Each point is reached from the start by the listed moves, each made once or not at all, plus a little noise. Is the number of moves made odd or even? Then give how often each move was made.

Moves:
(1): .03 .42 -.19
(2): -.10 -.47 -.46
(3): -.31 .17 .15
Start: -.05 -.08 .00
Points:
-.40 .06 -.50 => odd (1, 1, 1)
-.47 -.38 -.33 => even (0, 1, 1)

Moves:
(1): .07 .02 -.04 -.10 -.12 .16 -.02 -.21 .22 -.07 .00
(2): -.36 .23 -.12 -.06 -.29 -.13 -.15 -.12 .09 -.27 .09
(3): -.18 .26 .13 -.17 .16 -.40 -.34 -.02 -.15 -.17 -.10
(4): .05 .03 -.40 .18 .13 -.06 .22 .07 -.04 .10 -.31
(5): -.08 -.06 -.43 .00 .30 -.22 .10 -.14 -.02 .13 .21
(6): -.19 -.03 -.02 .08 .02 .13 -.13 .05 .12 -.14 .04
(7): .08 .49 -.05 -.05 .12 -.29 -.03 .03 .01 .36 -.09
(8): -.22 -.02 -.19 -.13 .10 .27 -.17 .05 .01 -.01 .17
(9): -.20 .19 .14 -.08 -.05 .16 .16 -.26 .12 .31 -.20
(10): .16 .00 .16 .04 .06 .13 -.26 -.13 -.17 .29 .18
(11): .02 -.35 -.05 -.01 -.04 .06 .04 .11 .08 .05 .00
Start: .11 .02 -.20 .03 -.18 -.14 .01 -.05 .18 .05 .18
Points:
-.44 .91 -.03 -.27 .24 -.15 -.73 -.34 .12 .68 .18 => even (0, 0, 1, 0, 0, 1, 1, 1, 1, 1, 0)
-.11 .18 .07 .08 -.15 .28 -.22 -.36 .26 .52 .21 => odd (0, 0, 0, 0, 0, 1, 0, 0, 1, 1, 0)
-.20 .24 -.21 -.01 -.52 .14 -.54 -.47 .44 -.14 .49 => even (1, 1, 0, 0, 0, 1, 0, 0, 0, 1, 0)
-.22 -.11 -.20 -.24 .00 .20 -.85 -.19 .30 .00 .47 => even (1, 0, 1, 0, 0, 1, 0, 1, 0, 1, 1)
.04 .53 -.84 .03 .17 -.21 .03 .10 .14 .52 -.07 => odd (0, 0, 0, 1, 0, 0, 1, 1, 0, 0, 0)
-.25 .55 -.54 -.45 .34 -.29 -.50 -.61 .30 .94 .34 => even (1, 0, 1, 0, 1, 0, 1, 1, 1, 1, 1)
